Each row is a point. The window is the flat piece filled in between its corners: a triangle in 3 columns, a solid with four corners in 4, and so on. A path goes straight from each point to the next, and from the last back to the first. After which points does the path pass through the window?
(in the rows, 128 means zero)

Window, 3 rows:
[[145  97 125]
 [144 140 118]
 [ 68 146 181]]
Path:
(1): [106 130 211]
(2): [ 72 135 156]
(3): [ 63 119 144]
(4): [ 98 171 212]
(5): [181 140 152]
(6): [ 83 139 110]
(7): [ 27 163 149]
(8): [134 101 197]
(9): [104 126 208]
(10): [ 67 150 158]
(11): [109  87 121]
(12): [165 114 133]
(13): [142 124 154]
(14): [136 165  64]
(15): [ 89 119 113]
(16): [ 84 137 214]
Through the window after points: 3, 5, 9, 11, 13

Window, 4 rows:
[[128  81 127 197]
 [142  96  94 132]
 [113 147 181 109]
 [111 198 110  83]]
Path:
(1): [ 84  87 102 178]
(2): [ 53 133 154 144]
(3): [185 121 125 164]
(4): [155  78 117 232]
(5): [111  30 134 142]
(6): [ 53 140 105 154]
(7): [179 126 104  94]
(8): [148 106 115 165]
Through the window after points: 6

Window (6 x 6):
[[188 172  87  96  80 200]
 [154 219 128 185 171 160]
 [163 107  79 119 137 101]
 [100  99 143 149 238 183]
 [112  55 133  59 136 107]
 [132  82 109 141 107 108]]
Path:
(1): [ 78 103  48 149  96 158]
(2): [186 112 155 113 144 127]
(3): [189 116 122 132 103 108]
(4): [100 110  31 107 208 121]
(5): [ 98 200  58 143 172 175]
(6): [164 123 145 147 135 139]
(7): [182 144 125 117 121 176]
(8): [158 167  71 104  97 190]
(9): [124 121  60  89 138 108]
(10): [208  90 155 174 137 124]
(11): [200 129 111 113 125 111]
(12): [ 72 138  69 141 104 146]
Through the window after points: 1, 3, 5, 7, 9

Window, 8 rows:
[[ 78  94 143 180 103 134 115 126]
 [142  67 100  91  93 150 156 176]
 [130 200 231 107  89 116  50  88]
 [111 163 138 115 122 191 122 159]
 [175 146 176  60  45  99 220 135]
 [236 161 110 121  92 131 133 189]
 [ 43 129 146  74 129  92 179  95]
 [152  83  70 151 175 182 161  73]]
Path:
(1): [170 108 188 130 103 125 161 161]
(2): [151 156 115  69  77 120 181 125]
(3): [ 47 124 113  80  39 135 145 136]
(4): [196  95 171 123 182 147 177 120]
(5): [ 85  83 144 126 150 114 202 137]
(6): [136 159 108  73  69 137 149 107]
(7): [160 187  91  98  59 176  91 120]
(8): [185 133 160 124 116 111 140 167]
(9): [138 101 162 104 134 132 151 127]
(10): [127 211 137 100  34 164  91 158]
(11): [112 130 130 126  98 146 113  90]
(12): [ 80 113 210 104 168 121 161 137]
Through the window after points: 1, 7, 9

Window (9 x 9):
[[188 187 113 174  76  54 123  64 105]
 [158 177  95 118 195 111 106 201  96]
 [178 174 125 123 103 175 108 131 184]
 [135 164 192 156  88  77 128 173 157]
 [ 52 156 147 150 157 127 131 136 142]
 [162  93  96 192  62  55  97 206 122]
 [131 148 115  94  28 104 151  62 124]
 [125  80  90 103 166  65  88  56 197]
 [128 102 203 113 122 221 153  81 166]]
Path:
(1): [130 166 128 123  85 130  49  93 151]
(2): [126 129 167 154  81 115  71 123 105]
(3): [167 149 115 116 186 139 181 134 247]
(4): [188 161  92 158 113 136 173  94 196]
(5): [112 124 142 122 134 125  90 137 101]
(6): [ 91 151 149 128 117 105  31 158  81]
(7): [169 117  61 129 150  62 173  62 234]
(8): [153 165 125 138  85 115 167 103 148]
(9): [127 156 159 108 114 115  77 101 147]
(10): [135 150 169 129  84 124  58 115 139]
(11): [173 165  90 153 146  76 186 137 117]
(12): [163  95  65 164  76 122 189  64 209]
(13): [122 157 178 123 109  93  87 130 136]
(14): [150 146 152 144 103 108  52 119 121]
(15): [148 146  82 162 137  86 203 115 169]
(16): [182 139 157 185 128  89 199 150 133]
Through the window after points: 10

Window, 9 rows:
[[115 156 123 119 154  77  44 110  67]
 [108 167 115  17 130 125 166  92  67]
 [172 115 162 208  71 122 105 116 134]
 [ 96  80  84 229 152 167 154 142 125]
 [168  72   7 115 130 132 168 116 157]
 [149 143 156 160  64 204 110 153 165]
 [126  86 173 164 193 156 146  55 130]
 [164 154 169 143 180 132 159  94 126]
 [112 175 180 137  85 127 117 115 165]]
Path:
(1): [142 104 157  35 183 139 148 162 137]
(2): [134 119  72 140 128 139 151  94 127]
(3): [111 177 100 177 144 157 115  82 116]
(4): [166  56 155  94 146 111 137 152 100]
(5): [129  77 156  92 165 120 134 126 106]
(6): [128 160  99 171 128 132 133  78 118]
(7): [ 93 195  80 183 129 130 108  93  71]
(8): [180  35 191 159 178 130 123 132 182]
(9): [ 90  87 198 160 108 129 159 159  90]
(10): [156 173  89 164 135 159  98  72 149]
(11): [114 145  59 123 149 162 125  22  80]
(12): [144 115 199  88 124 109 163 171 139]
(13): [134  90 187 114 141 116 123 163 120]
(14): [141 189  98 178 104 172  98  83 131]
(15): [171 175 136 127 142 154 126  72 122]
(16): [ 91  44 192 188 187 125 175 135 145]
Through the window after points: 11, 13, 15

Window (11 x 11):
[[145 195 126 128 155 123 114 145 162 148  61]
 [ 83 118  29 161 170 153 187  91 189  98 203]
 [112 176 130  96 162 119 108 132 151  65 166]
 [113 158 110 249 132 106 172  67 127 142 149]
 [152  68 115 190 120  88 174  43 158 137 162]
 [161 172 136 155 131 143 114  21 188 115 115]
 [133 150 111 109  73 150 141 160 145 135 142]
 [133  94 165 233 144 128  86 161 142 150 220]
 [156 115  72  59 108 156 134 121  80 172 158]
 [126  58 129 203 138 156 131  74 137  92 151]
 [ 47 144 143  76 159 156 139 175 116 186 177]]
Path:
(1): [135 141 149 159 154 172 201 140  72 136 157]
(2): [120 149 135 138 140 153 174 122 150 132 130]
(3): [111 108  68 106 127 108  77  84 124 147 170]
(4): [ 81 106  34 149 152 144 129  77 190 126 182]
(5): [122 161 131 156 169 153 242 156 126  93 188]
(6): [145 130 117 171 137 141 163 115 125 130 165]
(7): [ 69 116 131  90 112 119  16  93 193 128 204]
(8): [100 123 114 179 118 129 112 101 147 135 145]
(9): [162 141 159 153 195 126 169 148 175 116 159]
(10): [164 153 152 167 130 151 148 132 153 117 155]
(11): [ 48 112  51 117 175  91 104  35 120 181 111]
(12): [114 147  86 162  88 102  99  91 199 134 135]
Through the window after points: 4, 12

Window, 12 rows:
[[ 81 127  88 155  87 121 151 113  91 137 182 159]
 [103 113 195 145 154 190 130 126  67  86 155 192]
 [142 127 130  70 151 134 139 129 182 111  48  19]
 [ 97 124 100 145 121 125 155 147 186 151 219 158]
 [189 178 159  35 164 125 106 146  93 126  64 141]
 [102  89 105 147 108 117  86 161 148 205 182  89]
 [123  68 147 162 124 131 103 169  75  88 130 249]
 [ 75 121 140 185 146 103 196 157 116 160 174 143]
 [194 120  95 108 131  87  92 170 151 123 158  17]
 [ 75 166 110 195 163 109 130 100 156 145 159 137]
 [136 180 114 103 163 181 126 186 100 104  79 133]
 [196 186 176 112 116 170 134 145 125 112  47 120]]
Path:
(1): [175 130 124 149 168 159 147 145 118 125 119 120]
(2): [147 129 130 133 164 151 188 124  82 145 102 125]
(3): [100 149 141 120 118 131 101 167 160 121 123 136]
(4): [128 157 136 119 124 121 112 160 132 130 141 109]
(5): [168 110  95 104 144 130 128 145 139 158 104 113]
(6): [113 113  69 143 198 131 157 115  76 180 151 140]
(7): [110 142 165 134 108 147 134 143 129 105 131 160]
(8): [ 91 113 175 102  50 129 104 165 134  89 132 105]
(9): [152 151 114 162 186 157 158 123  93 153 105 197]
(10): [155  64  98 154 151 168 146  88 119 180 174 119]
(11): [108 195 150 131 119 101 112 195 134  96 126 149]
(12): [112 187 196 127 107 112  58 189 135 108 100 136]
(13): [118 106  93 142 170 164 205 107 103 144 141 157]
(14): [143 110 123 141 150 147 162 128 103 155 109 160]
(15): [115 138 145 106 115 104  76 172 113  96 148 153]
(16): [ 49 138 158 114  96 110 122 135 106 122 129 140]
Through the window after points: 14

Window (14 x 14):
[[135 137 146 100 124 133  71 156 160  59 119 222 218 104]
 [ 69 183 128 170  85 113  67  62 138  28  92 113  88 167]
 [122  79 117  90 161 208 114 219 135 147 110 102 114 162]
 [150  68 136 144  78  94 208 118  85 116 165 128 134  69]
 [148  64 108  57 168 111  73  77 128 127 161 187  73 169]
 [217 136 144 110 149 137 105 203 171  70 170 114 143 205]
 [120 105 151  96 136 150 145  90 172 105 112  99  87 118]
 [127 126 129 132 123 194  35  47 157 142 144  78 129 213]
 [181  83 157 134 178 147  99 171 115 137  75 111 201 174]
 [128 106 115 110 156 143 118  79 191 149 168 170 129 232]
 [127 108 138  94 112 202 168 117  43 108  55  85 167 128]
 [236 123 146 124 138 161 170 192  70 200  96 100 134 137]
 [127  83 177 105  64 130 134 107 163 123 142 125  93 185]
 [162  93 147 153 177 225  95 120  68  88  64 158 115 136]]
Path:
(1): [155 103  94 151 152 127  96 111 182  76  73 127 112 168]
(2): [112 122 178  76 107 157 121 114  98 133 178 167 158 144]
(3): [117 125 171 110 134 156  60  95 111 128 142 124 107 184]
(4): [152 116  65 153 108 185  89  58 196 106 108  75 152 185]
(5): [166  97  97 118 136 116  93 106 162 118  91 137 124 184]
(6): [ 85 133 217 112 126 209 121 155 108  97 206 109 113 114]
(7): [ 94 110 225 107 193 122  78 159  96 155 119 156 105 108]
(8): [194 121  85 124  65 167 138 119 160  77 117 122 163 186]
Through the window after points: 1, 3, 7
